Each row is a point. To make a cloud, some directions were put in groups of two or more. Within a group, all points are equally far from the middle, so they leave a hole (a ring in 2 directions, a hollow ball in 3). The other directions are filled evenly. Then the cloud was stretched, turned, moved and blurred a little. How many holes are there, and how many directions does each take, smallest first?
(in the rows, 128 means zero)

Cloud, 13 rows:
|  99 | 143 |
| 151 | 196 |
|  85 | 140 |
| 155 | 144 |
| 159 | 105 |
| 120 | 166 |
| 157 | 180 |
| 169 |  87 |
| 167 | 174 |
| 137 | 185 |
|  63 | 114 |
| 137 |  99 |
|  97 | 120 |
Holes: 0

Cloud, 15 rows:
| 102 | 128 |
| 116 | 130 |
| 110 | 109 |
|  75 | 148 |
| 167 | 103 |
|  80 | 149 |
| 160 | 143 |
|  89 | 104 |
| 202 | 124 |
| 104 | 112 |
|  77 | 147 |
| 186 | 124 |
| 130 | 200 |
| 169 | 120 |
| 197 | 117 |
Holes: 0

Cloud:
|  98 |  81 | 154 |
|  96 | 125 |  66 |
| 150 | 161 | 176 |
| 124 |  90 |  93 |
|  67 | 137 | 106 |
| 161 | 105 | 110 |
|  74 |  95 |  88 |
| 107 | 162 | 161 |
|  61 |  94 | 107 |
| 178 | 154 | 106 |
| 100 | 149 | 178 |
| 113 | 170 | 128 |
| 179 | 153 | 106 |
| 176 | 129 | 161 |
| 180 | 128 | 141 |
| 148 |  95 | 154 |
| 107 | 100 |  72 |
|  77 | 122 |  78 |
| 146 | 134 |  69 |
Holes: 1 (3)

Cloud:
| 142 | 102 | 156 |  91 |
| 167 | 106 | 167 | 141 |
| 128 | 161 |  99 | 163 |
| 124 | 130 |  64 | 133 |
| 142 |  48 | 104 | 168 |
| 121 | 162 | 124 |  66 |
| 104 |  75 |  96 | 146 |
| 169 | 110 |  75 | 100 |
| 134 | 171 |  48 | 106 |
| 141 | 117 |  70 | 115 |
| 140 | 107 | 102 |  70 |
| 159 | 186 |  89 | 117 |
| 128 | 161 |  59 | 132 |
| 156 |  93 |  87 |  92 |
| 138 |  46 | 109 | 141 |
| 128 | 155 |  54 | 119 |
| 167 | 125 | 111 | 152 |
| 156 |  97 | 153 | 180 |
| 143 | 163 | 138 | 124 |
| 129 |  89 | 144 |  99 |
| 109 | 201 | 118 |  72 |
| 147 | 174 |  63 | 118 |
|  92 |  96 | 155 | 141 |
| 158 |  58 | 102 | 156 |
| 121 | 109 | 167 | 169 |
| 109 |  62 | 124 | 133 |
| 133 | 102 | 163 | 113 |
Holes: 1 (2)

Cloud, 30 rows:
| 150 | 138 | 165 | 124 |
| 136 |  94 | 167 | 144 |
| 147 | 143 | 168 | 177 |
| 163 | 131 | 157 |  89 |
|  73 | 110 | 178 | 129 |
| 119 | 120 | 144 | 179 |
|  70 | 144 | 130 |  97 |
| 102 | 167 | 148 | 122 |
| 148 | 111 | 168 |  95 |
| 197 |  73 | 107 | 121 |
| 135 | 131 | 166 | 112 |
| 140 | 139 | 125 |  67 |
|  99 | 171 |  75 | 152 |
|  99 |  85 | 106 | 160 |
| 146 | 157 | 137 | 204 |
| 114 | 132 | 171 | 151 |
| 156 | 135 | 139 | 222 |
| 165 | 181 | 107 | 133 |
| 173 | 130 |  85 | 157 |
| 181 | 142 | 136 | 120 |
| 175 |  88 |  67 | 106 |
| 112 | 199 | 141 | 123 |
| 176 | 110 | 115 | 185 |
| 176 | 129 | 141 | 214 |
| 178 |  89 | 139 | 165 |
| 126 | 128 |  62 | 156 |
|  70 | 160 | 113 | 115 |
|  77 | 139 | 140 | 116 |
| 155 | 216 | 118 | 110 |
|  92 | 154 | 139 | 165 |
Holes: 0

Cloud:
|  75 | 128 | 132 | 166 |  81 | 150 |
| 120 | 111 | 178 | 144 | 120 |  91 |
| 131 | 186 |  83 | 114 | 121 | 121 |
| 112 | 133 | 167 |  94 |  90 | 118 |
| 166 | 107 | 122 | 130 |  53 | 110 |
| 117 |  87 |  50 | 170 | 133 |  91 |
| 120 |  65 | 104 | 110 | 138 | 150 |
| 138 | 128 | 119 | 110 | 183 | 135 |
| 185 | 152 |  82 | 132 | 140 | 112 |
|  87 | 145 | 113 |  88 | 118 | 153 |
| 120 | 104 | 142 | 153 |  48 | 148 |
| 187 | 117 |  74 | 159 | 161 |  95 |
| 128 | 124 | 158 | 133 |  72 |  87 |
| 143 |  62 | 169 | 168 | 116 | 153 |
| 160 | 144 | 174 |  93 | 117 | 175 |
| 192 |  90 |  69 | 150 | 155 | 100 |
| 177 | 122 | 192 | 103 | 124 | 147 |
| 148 | 113 | 162 | 118 |  76 | 191 |
| 186 | 149 |  71 | 143 | 137 | 107 |
| 119 |  81 | 100 | 179 | 153 | 137 |
| 159 | 101 | 100 | 124 |  59 | 118 |
| 171 |  76 |  98 | 127 | 140 | 164 |
| 157 | 128 | 117 | 111 |  71 |  99 |
| 127 | 131 | 178 | 130 |  71 | 189 |
| 204 |  77 | 160 | 157 |  89 | 119 |
|  97 | 121 | 106 | 121 | 178 | 145 |
|  94 | 100 | 102 | 183 |  87 | 115 |
|  76 | 106 | 121 | 172 |  96 | 136 |
| 187 |  84 | 147 | 185 | 110 | 105 |
| 176 | 129 | 114 | 195 |  98 | 106 |
| 103 | 146 | 160 |  85 |  90 | 146 |
| 136 | 183 |  69 | 128 | 120 | 104 |
| 105 |  86 | 128 | 175 | 146 | 145 |
| 186 | 114 | 147 | 150 |  61 | 115 |
| 125 |  74 | 178 |  95 | 133 | 169 |
| 155 |  89 |  77 | 125 | 149 |  75 |
| 207 |  94 | 163 | 140 |  92 | 115 |
| 136 |  95 | 190 |  89 | 140 | 150 |
| 181 |  97 | 194 | 127 | 123 | 113 |
| 159 |  81 |  97 | 195 | 142 | 116 |
|  95 | 125 | 159 |  82 | 106 | 145 |
| 150 | 133 | 208 | 120 | 110 | 178 |
| 144 | 143 | 158 | 122 |  65 | 105 |
| 195 |  80 |  78 | 140 | 134 | 132 |
| 125 | 136 |  67 | 193 |  84 | 106 |
| 116 | 147 | 167 | 132 |  74 | 102 |
Holes: 3 (2, 2, 2)

Cloud:
| 171 |  58 | 113 | 156 | 177 | 146 | 113 | 102 |
| 128 | 184 | 170 | 153 | 127 | 122 | 164 | 154 |
| 136 | 102 | 125 | 125 | 221 | 160 | 171 |  97 |
| 155 | 156 | 118 | 142 |  46 | 133 |  83 | 154 |
| 113 |  67 | 139 | 177 | 163 | 102 | 107 | 105 |
| 119 | 194 | 140 | 104 | 129 | 173 |  87 | 146 |
| 132 | 180 | 150 |  96 | 106 | 174 | 126 | 130 |
| 127 |  61 | 112 | 157 | 136 | 108 | 127 |  32 |
|  82 | 138 |  91 | 128 | 196 | 125 | 170 | 105 |
| 179 | 161 | 149 | 133 | 123 | 115 |  67 | 122 |
| 104 | 166 | 117 |  96 | 132 | 171 | 115 | 185 |
| 171 |  57 | 128 | 109 | 113 | 141 | 143 | 139 |
| 100 | 136 | 131 |  92 |  95 | 101 | 144 | 163 |
| 147 |  57 | 170 | 136 | 136 | 101 | 164 | 108 |
| 158 | 157 | 142 | 148 | 140 |  88 | 185 | 141 |
| 147 | 106 | 164 | 212 | 136 | 180 | 142 | 126 |
| 162 | 162 | 114 | 117 | 166 | 151 | 135 |  47 |
| 149 | 137 | 150 | 208 |  99 | 133 | 136 | 173 |
| 159 | 104 | 140 |  92 | 159 |  81 | 166 | 105 |
| 154 | 172 | 137 | 159 | 166 | 118 | 160 | 184 |
| 185 | 125 | 143 | 101 | 180 | 109 | 152 |  68 |
| 177 | 127 | 161 | 196 | 137 |  99 | 146 |  95 |
| 197 | 115 |  81 | 129 | 152 | 109 | 128 |  83 |
| 131 |  77 | 128 | 141 | 157 | 146 |  83 | 158 |
| 166 | 157 |  85 | 148 | 202 | 148 | 150 |  87 |
| 128 |  85 | 136 | 141 | 199 | 131 | 178 | 139 |
| 118 |  87 | 123 | 130 | 182 | 126 | 139 | 173 |
|  92 | 121 | 132 | 173 |  66 | 161 | 132 | 106 |
| 185 | 121 | 126 | 162 | 164 | 140 |  72 |  81 |
| 136 | 157 |  89 | 145 | 129 | 102 | 126 |  39 |
| 150 | 111 | 127 | 206 | 123 | 160 | 183 | 129 |
| 126 | 109 |  86 | 140 |  64 | 102 |  90 | 122 |
| 102 | 198 |  89 | 162 | 112 | 118 | 146 | 108 |
| 132 | 111 | 189 | 157 | 190 | 176 | 151 | 133 |
| 108 |  98 | 156 | 183 | 107 | 124 | 100 | 154 |
| 103 |  96 | 136 | 175 | 107 | 122 |  89 |  75 |
| 119 | 141 | 163 | 142 | 197 |  90 | 127 |  46 |
| 114 | 151 | 103 | 191 |  97 | 131 |  99 | 186 |
| 169 | 114 | 145 | 157 |  44 | 127 | 119 | 153 |
| 146 |  78 |  98 | 167 | 119 | 120 | 166 |  42 |
| 160 | 157 | 139 | 138 | 110 |  62 | 115 | 151 |
| 126 | 117 | 141 | 166 |  41 | 136 | 129 | 158 |
| 104 | 172 | 166 | 164 | 198 | 157 | 144 |  85 |
| 123 | 107 |  85 | 152 |  88 | 138 | 128 |  49 |
| 146 | 162 | 136 | 101 | 104 |  76 | 130 | 168 |
| 181 | 174 | 137 | 119 | 137 | 151 | 140 | 175 |
| 163 |  73 | 179 | 177 |  98 | 136 | 149 |  89 |
| 105 | 161 | 154 |  95 |  97 | 105 | 106 | 153 |
| 102 | 164 | 127 |  87 | 124 | 172 | 104 | 105 |
| 119 |  83 | 175 | 125 | 163 | 121 | 119 |  33 |
|  86 | 122 | 136 | 128 | 194 |  96 | 128 |  48 |
| 110 | 130 |  93 |  71 | 152 | 129 |  99 | 107 |
|  93 | 105 |  86 | 165 | 107 | 132 | 136 | 178 |
| 201 | 108 |  98 | 141 | 133 | 114 | 151 |  63 |
| 110 | 171 | 118 |  78 | 122 | 135 |  83 | 143 |
| 132 | 157 |  78 | 140 |  81 | 130 | 102 |  74 |
| 123 | 151 |  97 | 137 | 185 |  89 | 186 |  93 |
| 163 | 130 | 104 | 162 | 162 |  79 | 165 |  56 |
| 159 | 165 | 144 | 157 |  78 | 148 |  82 |  93 |
| 119 | 193 | 128 | 126 | 106 | 122 |  96 |  82 |
| 165 | 135 | 131 | 199 | 195 | 143 |  96 |  87 |
| 117 | 161 |  95 | 172 | 128 | 102 | 114 |  54 |
| 143 |  99 | 114 |  81 | 188 | 123 | 139 |  50 |
| 124 |  76 | 110 | 121 |  95 | 135 | 186 |  97 |
| 133 | 135 | 165 | 104 | 148 | 157 |  92 | 179 |
|  86 | 166 | 110 | 135 | 164 | 132 | 182 | 106 |
| 157 |  52 | 152 | 128 | 113 | 110 | 168 | 114 |
| 108 | 164 |  79 |  97 | 193 | 144 | 110 | 113 |
| 154 | 178 |  84 | 162 | 128 | 189 | 142 | 121 |
|  98 | 115 |  91 | 115 | 199 | 169 | 136 |  90 |
|  74 | 179 | 133 | 119 | 113 | 129 | 143 | 121 |
| 162 | 121 | 160 |  94 | 137 | 164 | 169 | 113 |
| 178 | 138 | 132 | 115 | 193 | 109 |  98 |  58 |
| 151 | 118 | 151 | 187 |  64 | 122 | 143 | 156 |
| 117 |  73 | 117 | 108 | 158 | 113 | 163 |  41 |
| 131 |  86 | 126 | 194 | 182 | 188 | 131 |  61 |
| 172 | 130 |  84 | 155 |  96 | 185 | 151 | 153 |
| 145 |  77 | 165 | 206 | 164 | 135 | 127 |  97 |
| 163 | 169 | 130 | 168 | 158 | 116 | 109 | 192 |
| 126 | 124 | 173 |  96 | 126 |  93 |  95 | 130 |
| 151 |  78 |  74 | 141 | 151 | 151 |  98 |  69 |
| 154 |  79 | 121 | 179 | 115 |  89 | 150 | 142 |
| 134 | 184 | 112 | 148 | 101 | 127 | 160 |  81 |
| 142 |  69 | 151 | 159 |  99 | 107 | 157 | 151 |
Holes: 3 (2, 2, 4)

Cloud, 79 rows:
| 104 | 111 | 117 | 170 | 145 | 131 |  87 |  97 |
| 161 | 165 | 131 |  76 | 141 | 126 | 120 |  91 |
| 113 | 107 |  86 | 121 | 138 | 129 | 126 | 190 |
| 128 | 182 | 140 |  70 |  97 | 156 | 136 | 148 |
|  77 | 205 | 144 |  89 | 102 |  87 | 116 | 148 |
|  95 | 175 | 166 | 124 | 116 |  97 | 133 |  81 |
|  98 | 151 | 118 | 141 | 124 | 123 | 179 | 173 |
| 184 | 101 | 166 | 188 |  77 | 126 |  82 | 130 |
| 141 |  77 |  91 |  86 | 108 | 154 | 117 | 187 |
| 105 | 150 | 159 | 139 |  58 | 150 | 121 | 128 |
| 142 |  60 | 170 | 163 | 106 |  95 |  80 |  90 |
| 123 | 123 | 140 | 119 |  88 |  96 |  71 | 155 |
| 133 |  90 | 130 | 101 | 141 | 190 |  81 | 118 |
| 147 | 140 | 188 | 118 | 101 | 144 | 109 |  52 |
| 212 |  84 | 137 |  87 |  45 | 111 |  92 | 124 |
| 115 | 162 | 125 | 107 |  65 | 149 | 167 | 166 |
| 153 |  60 | 157 | 188 | 126 | 111 |  81 |  92 |
|  83 | 114 |  93 | 168 |  98 | 131 | 132 | 148 |
|  81 | 104 | 119 | 121 | 128 |  80 | 156 | 142 |
| 138 | 103 |  86 | 133 |  97 |  57 | 131 | 143 |
| 120 |  58 | 151 | 100 | 107 |  95 | 127 | 192 |
| 177 | 152 | 143 | 126 | 141 | 148 | 151 | 116 |
| 107 | 129 | 131 | 146 | 174 | 165 | 181 | 152 |
|  66 | 123 | 164 | 109 | 157 | 161 | 158 | 132 |
| 128 |  71 | 122 | 196 | 125 | 154 | 122 | 128 |
| 180 |  74 | 141 | 107 |  62 | 160 | 114 |  79 |
| 130 | 146 | 170 | 111 | 143 |  31 | 110 | 145 |
| 132 | 122 |  60 |  73 |  94 | 126 | 136 | 114 |
| 171 | 139 | 135 |  66 | 116 | 112 | 167 | 114 |
| 111 | 214 | 114 |  99 |  80 | 124 | 123 | 103 |
| 153 | 153 | 105 | 119 | 125 | 138 | 181 | 198 |
|  78 |  87 | 114 |  92 | 147 | 123 | 160 | 175 |
| 101 | 133 | 141 |  91 | 121 | 129 | 172 | 150 |
| 144 | 121 | 147 | 101 | 115 |  63 |  88 | 180 |
| 154 | 163 | 155 | 138 | 107 |  54 | 117 |  70 |
| 230 |  73 | 149 | 111 | 102 | 120 |  84 |  93 |
| 130 |  87 |  92 |  85 | 150 | 186 | 163 | 133 |
| 130 | 161 | 136 | 120 | 146 | 170 | 162 | 101 |
| 150 |  77 | 111 | 194 | 123 | 136 | 142 | 121 |
| 221 |  75 | 147 |  81 | 112 | 114 |  90 | 121 |
| 116 | 178 | 146 |  77 | 121 | 142 | 142 | 189 |
|  67 | 168 | 111 | 136 | 124 | 124 | 164 | 150 |
| 150 | 172 | 153 | 138 |  93 | 107 | 127 | 142 |
| 131 |  81 | 143 | 101 |  85 | 103 |  98 | 156 |
| 168 | 156 | 174 | 173 |  98 |  85 | 119 | 117 |
| 176 | 126 | 156 |  69 |  58 | 129 |  96 |  88 |
| 120 | 157 | 175 | 129 |  97 |  89 | 137 | 120 |
| 165 |  45 | 145 | 162 | 113 | 106 |  97 | 103 |
|  75 | 123 | 168 | 124 | 103 | 148 | 110 | 156 |
| 189 | 118 | 131 | 105 |  59 | 110 |  83 | 142 |
|  98 | 159 | 197 | 130 | 110 |  53 |  71 |  80 |
| 162 | 145 | 172 | 134 |  68 |  98 | 111 | 136 |
|  85 | 141 | 161 | 115 | 153 | 168 | 158 | 107 |
|  96 |  87 | 121 | 142 | 158 | 157 | 109 |  86 |
| 122 | 155 | 173 | 113 | 145 |  49 |  86 |  96 |
| 144 | 164 |  85 | 133 |  72 |  82 | 146 | 131 |
| 173 |  72 | 143 | 139 | 174 | 144 | 100 | 142 |
| 125 |  65 | 170 | 212 | 126 | 133 |  86 | 105 |
| 198 |  64 | 133 | 105 | 144 | 175 |  98 | 134 |
|  81 | 122 |  90 | 125 |  94 | 157 | 134 | 117 |
| 117 | 146 |  55 |  64 | 106 | 152 | 105 |  89 |
| 138 | 135 | 105 | 172 | 139 | 135 | 155 | 163 |
|  77 | 138 |  70 |  96 | 161 | 181 | 134 | 193 |
|  99 | 127 |  99 | 118 | 171 | 153 | 114 | 103 |
|  79 | 194 |  97 |  87 | 109 | 141 | 164 | 165 |
| 122 | 134 | 112 |  84 |  96 | 106 | 168 | 117 |
| 138 |  54 | 138 | 150 | 173 | 174 | 110 | 102 |
|  86 | 152 |  48 |  69 |  95 | 118 | 120 | 151 |
| 169 | 126 | 211 | 192 | 101 |  89 | 107 |  89 |
| 136 | 147 | 185 | 143 | 155 | 116 |  88 | 106 |
| 155 | 151 | 110 | 120 | 122 | 112 | 154 | 125 |
| 120 | 104 | 103 | 127 |  78 | 161 |  85 | 115 |
| 160 |  90 | 125 |  85 |  72 | 180 | 154 | 139 |
| 100 | 112 | 188 | 144 | 131 | 181 | 112 | 137 |
| 217 |  84 | 114 | 115 | 120 | 198 | 108 | 158 |
| 150 | 176 | 121 |  86 |  26 |  81 | 147 | 123 |
| 199 | 121 | 171 | 135 | 116 | 129 |  98 | 114 |
| 142 |  76 | 198 | 214 | 113 | 132 |  83 | 103 |
| 126 | 163 | 132 |  75 |  80 | 101 | 160 | 150 |
Holes: 1 (3)
